Each row of a before or after table is a point. The points were changed in one or more steps. Then noise was added and the rows were shuffled. The steps act on how far a point lies along the listed directions, d1 being the first. Write out the steps. A step turns or swaps two directions, mirrors them in a line or flattens them onto one, adds a multiple of one to another, or multiplies one. Angles are multiples of 10 degrees, from the lower direction toward the higher: turns from -170 to 170, lines from 10 to 170 but not 90. Use the fewest steps. Two steps may share a direction if one is a turn and the other turns, adds or multiplies; they go together, in the order done. Otherwise the lowest direction goes first.

Directions:
(1): [-6 53]
(2): [-53  -6]
Before (13 x 2):
[[ 13   8]
 [ 57 -17]
 [ 47   1]
 [-24 -33]
 [-43 -23]
 [ 50 -32]
 [-51  26]
 [-61  51]
 [ 31 -23]
 [ 33  45]
 [-48  19]
 [ -6  26]
 [ 65 -36]]
After (13 x 2):
[[ 20 -16]
 [-78  -5]
 [-39 -25]
 [ -5 -55]
 [  7  42]
 [-57   4]
 [ 51   5]
 [-33   7]
 [ -3 -13]
 [-64 -10]
 [ 24  42]
 [ 80  -9]
 [ 58   1]]
Steps: turn d1 and d2 by -150 degrees

Directions:
(1): [-12   3 -27  64  20 -55]
(2): [-17  -8 -59  -2  48  47]
Before (14 x 6):
[[  16   16    5   -7  -52  -56]
 [  11   20   63  -65  -57   24]
 [   5    3  -37   16   55   11]
 [ -11  -18   13   -6   11   -1]
 [ -17   20 -100   50   80   32]
 [ -18  -14   -8   77   18  -15]
 [  14   46  -20  -66   50  114]
 [ -31   12  -60  -57   23  102]
 [   0  -24   16   38  -15  -12]
 [  -3    2   25  -24   15   18]
 [  10    6  -34   46   32  -16]
 [  19   21   89  -77  -54   -9]
 [ -10  -14  -68  -41   47   79]
 [ -28    2  -82   67   71  -42]]
After (14 x 6):
[[  3  40 -42 -44  73 107]
 [ 22   5   2   9   5  -4]
 [-33  11 -69 -52  28 100]
 [  4   4  -3 -13  18  -5]
 [ -4  18  23  -4  -2 -41]
 [ 10  22 -29 -25  29  58]
 [ -5 -17  30  41 -11   1]
 [-11  16   4   0  -7  -5]
 [ 14   7  -5 -12  34  27]
 [ -8 -14 -58 -45  42  88]
 [-15 -18  18  -6  11  -5]
 [ 11  16  -7   8 -47 -62]
 [  2 -22  24  31 -16  -6]
 [ -8  -1  13  -8  27  13]]
Steps: flatten d1 and d2 onto the line at 120 degrees

Directions:
(1): [ 64 -41  -8   8  -7  80 -27   0  -1  39 -20 -41]
(2): [-19  68  61 -16  -1   3 -18  17   2  37  24 -72]
(3): [-17 -48   8 -40  24 -25  19  70  48  57 -18   9]
(4): [-19  53 -85 -42 -44  37   8  17  22  15  12  10]
Before (12 x 12):
[[   5   17  -20   10  -31   55  -25  -32   -7  -23    3  -10]
 [  34 -121   37   33   46  -32   14  -28   13  -10  -33   40]
 [ -15   72    8   38  -23    7   -7  -73  -40  -74   31  -44]
 [  30   12  -43  -14  -38   48    9   22   34   37   15  -23]
 [   8   21  -45   11  -43   42  -12  -25    6  -16   -7   -6]
 [  -6   55   23   11   -3   30  -12   -9    4  -32    4  -25]
 [  49 -104    3   31   53   -6  -19    7  -24    1  -24   42]
 [  -8  -67   23   23   39  -45   24   -4    3  -23  -20   62]
 [  43  -99   36   40   40  -25  -14    3    1   -9  -42   24]
 [  41 -107  -27   54    8   -3    3  -19    8  -54  -36   75]
 [ -24   87   -9    2  -16   -2   -1  -14   -7  -46   38  -11]
 [  20   21  -10    8  -32   31  -22  -14   -8   18    6  -22]]
After (12 x 12):
[[   6  -59   35   31   13  -26    2   -8    9  -16  -25   11]
 [ -26   12 -105  -26   -2  -15    9   24   -3  -17   10   83]
 [ -16  -63   66  -22   43  -28   16   59   43   49  -15  -50]
 [ -50   30  -99  -47  -33  -14   40   -4   46  -10   12   71]
 [   0  -70   32    9   19   -2   -7    6   18   -3  -23   15]
 [  29  -51   11   18   -2    1  -11   -2   -2   19  -18    5]
 [   7   -6   82    4   39  -17  -10   30   11   17    5  -47]
 [ -56   -2  -61   -7  -17  -61   39   22   41  -52    0   99]
 [  56  -41   15   56   -7   13    7  -38  -12  -27    2    0]
 [  11  -18   42    1   29   26   -9   29   30   10  -20  -26]
 [ -62   61  -40  -28  -17  -20   29    9   25   -9   22   45]
 [ -23   23 -100  -33  -32   -3   11   22   35  -12   -9   59]]
Steps: turn d1 and d2 by -60 degrees; turn d3 and d4 by 150 degrees

Directions:
(1): [-43   8   2  32 -65 -13  14  58  46 -19 -10 -32   1  71 -13 -47  46 -22
  57 -13]
(2): [ 12  41  22  38  14  -9   5  38 -70 -35 -94  53  33  29  10 -27  -9  -9
 -35  21]
Before (8 x 20):
[[  6 -18   5   4  22 -14 -10 -19   5  -8  13  -9 -10 -15  -7   5  -2   8
    7   0]
 [  8 -13  -1 -12  20   4   3 -28  19  13  32  -1 -17 -15   1  21 -13  14
   -3   6]
 [-16 -12  -7  -4  -9  14  15 -20  27  15  46 -18 -11 -11 -15  -4  -1  12
    1  -8]
 [ -3 -12   1   5  15  -6   3   3 -24  13 -14  12  -4 -22  -2  10   0  10
    5  -2]
 [-22  15   1  29 -21   3  11  38   3 -19 -35  14  -2  43  -3 -31  12 -29
   22  -2]
 [-28 -15 -13  -3 -45  -3 -18  17  64   7  46 -42 -15   9  -8  -1  26   5
   55 -43]
 [ 10 -45 -18 -38  19  10 -22 -50  24   6  73 -25 -11 -62  -6  29  -7  17
  -11 -11]
 [ 24 -46 -25 -60  22  19 -14 -72  49  51 121 -44 -32 -63  -9  49 -16  26
  -10 -22]]
After (8 x 20):
[[  2 -19   1  -1  17  -5   2  -3 -23  16  -6  11  -3 -25  -2  13  -7  11
    4  -6]
 [ 27 -22  -5 -15  40   9 -24 -33 -33 -15  12  17  15 -56   1  18 -17  11
  -41   1]
 [ -7   6   0  15  -6   9  17  -7   2   2   7  -1   0  -3 -14 -12  -1   8
  -14   1]
 [  7 -12   5   9  26 -15 -15 -14  -9 -12   2   0  -7 -12  -7   2  -3   6
    1   5]
 [-27  11  -2  22 -47 -11 -16  48  29 -18  -9 -15   2  35  -8 -20  30  -5
   43 -33]
 [ 16  -4   7  -3  28   4   3 -22   0   7  10  20  -8 -11   1  16 -21  14
  -16  11]
 [-35   2  -2  23 -37   4  11  33  29 -13  -9  -7 -13  43  -9 -26  22 -27
   42 -10]
 [ 45  -3  -1 -23  47  14 -10 -46 -38  14  21  23   3 -39   2  27 -29  20
  -60   4]]
Steps: multiply d1 by 1.3; multiply d2 by 0

Directions:
(1): [-41  58  26  56  10 -67  -9 -40  43  -1  10  -4  51  40 -20  19 -37  24
  39  43  31 -64 -12  41   0 -57  34 -33  31  64 -46 -12  29   2 -48 -25
  27  36 -22 -40  30  24  34  20  36  -8  72  31  10  28  19   1  50   6
 -46  18 -57  51  45 -55  13 -80  20  10]
(2): [ 23  67 -27  50   5  28  11   6 -12  24  40  32  -8  72  15  23 -50  10
 -23   7  -1  39 -15 -11 -35  80  17  13 -49 -39 -37  54  31 -29   1   4
 -18   4  -1   6 -16  -7 -15 -38  24 -71 -17 -46 107 -59 -61 -62  44 -29
 -15  31 -12  -8 -11  10  57 -75 -30 -34]
(3): [   2  -24  -16    8   -9   35   -5  -48   44   14  -20  -27  -28  -29
    6   76   37  -11   23   27  -69   25  -19  -15    3   28   38   18
   68   64  -89    5 -100  -30   -4   16   69  -27   -9  -34  -13  -11
   -7    1  -37   30  -12  -35   -2  -22    4  -81  -43   11  -49  -88
  -11    8   17    7   65  -13  -19    8]
(4): [ -35   21   35  -35  -10   11  -25   18    1  -62   69   -1  -18   17
   -6   21   -1   -7   20    2  103    5   34   14   32   48  -26   -7
    8    5 -101  -43  -77   -1  -35   16   29   25   62   71   32    2
  -37   -5   -4   -8  -47  -19   15    6  -18    8   37   25   53  -14
  -16   45  -60  -75  -60   25  -40    4]
Before (13 x 64):
[[ -2   9   8   5   0  -4   1 -10  15   3   1 -10  16  -2  -1   0   6  -5
    6   8   5  -8   1  13   9 -16  -1  -6  10  11   3  -4  -1   8   4 -14
    1   5  -4 -13  10  -1   8   7  -5  12  12   9  -4   8   7   6  -7   4
   -7   0   5   2  13 -10  -2  -2   6   6]
 [  7   5  -3   4  -6   7   7  12  -7   4   0  -1  -1   9  -3 -17  -7  -7
  -16  -4   7  -9  -2   2 -19  10   0  -2 -26 -29  18   9  29   7   8  -5
  -30   1  -3  16 -11   1   1  -2  10 -16  -1   0   6 -10  -8  14   9  -3
   13  25   3  -6  -5   5  -1  -1   0  -6]
 [  5  -6  10  -6   3  -4   1   4 -20   5  -3   5   2 -12   4 -24   1   4
  -10   1  -1  -3  11  -3  -2  -5 -18  -8 -10 -22  31  -2  18  14  20  -2
  -20  -2  -3  -1  -2  -9   1  -6   3   3  -5   9 -15   7   7  19  -7  -2
    4  12  11 -13  -8  17 -11  17  10   8]
 [  2 -15 -14  -2   1  -3   7  -5   1   2 -14  -8  -3  -2   8   8   5  -1
   -8 -10 -22   3  -8   0  -8   3  10   4   4   0  -2   2  -6   3   4   5
   -4 -10   0   1   1  -5  -1   6  -6   2  -3  -6   1  -5  -6 -15  -8   0
   -9  -5   0  -1  -2   6  13   6  -1   8]
 [  9 -10  -9  -7  -4   3  -3  11  -2   8 -10   1  -7  -6   4 -11  10  -3
    1  -1  -6   2   3  -4   7   6  -5   8   2 -12  10   3   1  10   4   1
    0  -5   3   9  -1  -3   0   0   1  14  -4   6 -17   3   8   3 -19   5
    3 -10  11  -8   1  -1  -7  27  10   2]
 [  3  -4  -2 -10  -2  -1  -5  -4   2  -5  -9  -4   0 -21   3   1  18  -9
   -2  -1   4   7   2  -5   3 -16  -2   5  16   5   3  -8 -16   0   1   7
    8  -2   7   7  -1   2  -6  -7 -10  11 -11   0 -13   4   5  10   0  -1
   11 -14  -2   1   3  -2   1  14  -1   3]
 [ -3  50  -8  42   8  -4  -5 -15  13  11  21   5  16  42   1  27 -27   6
   10  25  10  -3 -11  17 -14   5  27 -10   6  19 -42  21  10 -20 -22  -9
   10  17 -12 -17   1   5   7  -8  12 -24  20  -7  46 -17 -18 -34  29  -7
  -29   6 -31  15  24 -25  31 -72   4  -3]
 [  3   2  17  -6   5   8  -3   9 -11 -20  14  12  -6   0   7 -12   3   0
   -9 -13  34  -8  17   8  10   5 -14  -7 -10 -15  -7 -19  -5   9   3  -2
   -9   4  25  19   9   2  -4   0  -1   9  -2   3  -7   2   6  19   6   3
   27  11   5   4 -10 -15 -23  24  -8   5]
 [  9   8   0   0  -3  11  -1  12  -1   1  31   6 -12  26  -3  -1  -5  -3
  -16  -3  19  14  -2  -4  -6  33  -8   2 -16 -16 -16   5  -4  -6  -5   5
   -1   6  10  24   6  -1  -5  -9   2 -29 -15  -9  25  -9 -26  -5  23  -9
   16  12   0   1 -24  -6  -5  -8 -14  -6]
 [-30  18  17  35   3 -44  -6 -23  29   1   6  -4  31   6  -5  18   1   7
   28  25  13 -33  -1  33   5 -42  20 -16  32  57 -32 -13  12  -5 -23 -13
   34  18 -16 -25  17  16  22  24  14   9  41  29  -7  26  21  -6  19  10
  -28   3 -36  30  31 -39   9 -36  13  15]
 [  2 -12  13 -14  -5   6  -8   8  -9 -14  16   2  -2   1   0 -12   0  -4
    7  -4  25  -7  17   0   4   1 -20  -7   0 -10  -1 -12 -15   0  -3   5
    5   3  24  20   4   0 -19   5   1  10 -14   1  -4  13   7  18  12   0
   28  -3   6   8 -14  -8 -21  18 -10   1]
 [ -7   1  -2 -11  -4  11  -6   1  -2  -7  14   3 -12  -6  -4   7  -3  -9
    9  -1   7   1   8  -3   9  13  -8   2   8   3 -33 -11 -29  -2 -13  16
    8  -2  17   8   4  -4  -6  -3 -15   8 -16 -14   1  -6  -8 -12  -6   6
    6 -20   1   3 -19  -8  -4   9  -7  -3]
 [ 12   0  -3  -1   5   7  10  11  -6   2   2  12  -2   9   5   8  -8  -2
  -16   4   2  -4  -6  -5  -2  20 -15   7 -13 -16  11  21  16  -8  10   3
   -4   0   3  -3  -4  -7 -12 -18  -7 -10 -11 -10  19  -5  -7  -3   3   0
   -5  19   7  -5  -5  17  11  -4   0 -11]]
After (13 x 64):
[[  -5    4    0   -8   -4    0   -2    9  -13   -5   10   10   -4   -1
    -4  -16  -13   -7    2  -10   12   -8   11   -2    7    0  -15    0
    -8  -11    0   -7    5    5   -9   11  -16    4   11   11    2    0
     1   -3   -4    3   -8   -2   -3   -3   -7   10    1   -1   13    2
     8   -2  -18    2  -13   10    2   -6]
 [  15   -5   -8   15    5   11    4  -16   -8   24  -14    4   -8   -9
    12    5    3    4  -10   11  -47   13   -6  -11  -17   12    3    2
     2   -8   10   18    4   -4   27    3   -4  -15  -18  -27  -17  -14
     3  -13   -6    2   -3   -9    3  -14   -3  -23  -19  -10  -30  -11
     8  -19    7   37   38   -8    4    4]
 [  14   -3    3    1   -6   18   -3   -4   -2    3   12    1   -6    9
     5    7   -3   -2    5    3   -2    3    7   -7   -6   16   -4   -3
     1   -6  -13    5  -17  -10    2    8    8   -5   14    6   -5   -3
   -18   -1    1    6  -15  -12   16   -4    0  -11    5   -9   10  -11
     0    3   -6    5   11   -2  -16   -5]
 [  -3   27   11   11   -1    1   -4   -6   11   -5   24   -3   14   18
     2    5   -8    1    2    9   26    1    5   14    6    7   -3   -7
    -1    2  -18    2   -5    3   -5  -14    0   13   10    2   14    2
    -3   -4   -1   -5    0   -4   21   -2  -11   -3   10    3    1    8
    -1   11   -1  -21   -1  -14   -4    0]
 [  12    4    4    8    2   24    0   -6    2   -3    8    9  -14    6
    13   14    5    2  -11   -4   -2    9    4    4    2   25    5    3
     1   -5  -31   -1  -19   -6    3    2    8   -5   15    1    1   -2
    -8   -8   -9    6   -3  -14   13  -16   -2  -19   -4   -4    2  -10
     1    0   -1   -4   16    4  -16    1]
 [  18   -2  -22   12   -2    9    5   10   -5   23  -14    5   -4    3
     9  -10   -4    1   -7   -2  -26    7   -6   -9   -8   12    6   11
    -8  -24   21   22   23    2   13    0  -13   -8  -10   -3  -10   -4
     3   -5    6    2    2    4    1  -10   -4  -12  -18   -5  -14   -2
    13  -16   13   16   18    6   12   -3]
 [ -56   59   47   16   -5  -33  -25    2   15  -54   86    9   18   48
    -7   27  -22    8   35   22  120  -26   29   48   25   14   -9  -23
    13   38 -112  -40  -26   -9  -53    1   39   47   41   47   43   21
   -11    7   26  -22   -2   12   35   20  -13    4   74   24   27   19
   -50   68  -30 -106  -43  -30  -25    7]
 [   5  -23  -10    5  -11   16    8  -12   13   10  -27  -20   -8  -18
    -1    9   20  -15   -3    9  -34   -6  -11   -5  -13    4   18    4
    14    6   -3    4  -16    1    9   -3    0  -16  -14   -6  -18   -2
     6    8  -12   13    2   -6  -15   -8    7  -11  -26    3  -11  -20
     4   -5   11   12   24    5    1    4]
 [  13   14  -11    5    2    2    0    2   -6    9   -1    6    1    1
     3   -6    1   -4  -11    0    4   13   -5   -6   -9   -6   -2    7
    -8  -13   14    7   13   -1    8    2   -9    1    3    3   -9    1
    -4  -16    4   -8   -9   -3    9   -8   -9    7   11  -16    9    9
    -3   -4    2    5   12   -3   -1   -7]
 [ -46   12   39  -21    1  -25  -30   -1   15  -47   39  -16   15    2
   -16    6    6   -3   36   14   88  -37   22   36   29  -35   -7  -27
    37   39  -62  -47  -45    9  -46   -4   26   34   29   29   33   14
    -4   18   -1   19    4   25  -26   39   21   34   26   31   24   -9
   -29   46   -9  -78  -62    7    5   23]
 [   9  -29   -2  -10    3    3   12    3    2    7  -25   -3    0  -21
     5   10   13   -4   -8    5  -23  -16  -10   -4    4   -8  -12    9
    10    5   23   10    3   -3   14    2    5   -8   -6  -20   -6   -7
    -2   -5  -19   19    0    0  -14   10   15    4  -23    8  -14    1
    13   -9   12   28   11   15   15    1]
 [   4  -13  -11   -4    3   -7   10    0   -8    2  -16   -4    4   -1
     9  -12    1    0  -13  -15  -17   -2   -4    4  -10   -8    2   -1
    -8  -13   27    5   19   10    8   -2  -19   -7   -3    0    2   -3
     4    6    0   -3    2    4   -2    1   -5    1   -6   -5   -5   16
     1   -5    1   12    4    8    7    9]
 [   5  -32    6  -16   -5    2   -4   -4   13    3   -1  -11  -11  -14
    -7    1   27  -10   -3    0   -8    2   -4   -2    5   -4   -7    0
    17   18   -4  -11  -27    2   -3    3   17   -5    2    8    6    1
     6    9  -14   13   -4    8  -25   11    2    8  -12    3    5  -22
     2   -1   -8    0  -14   23    1    9]]
Steps: add 1.5 times d1 to d4; turn d2 and d3 by 170 degrees
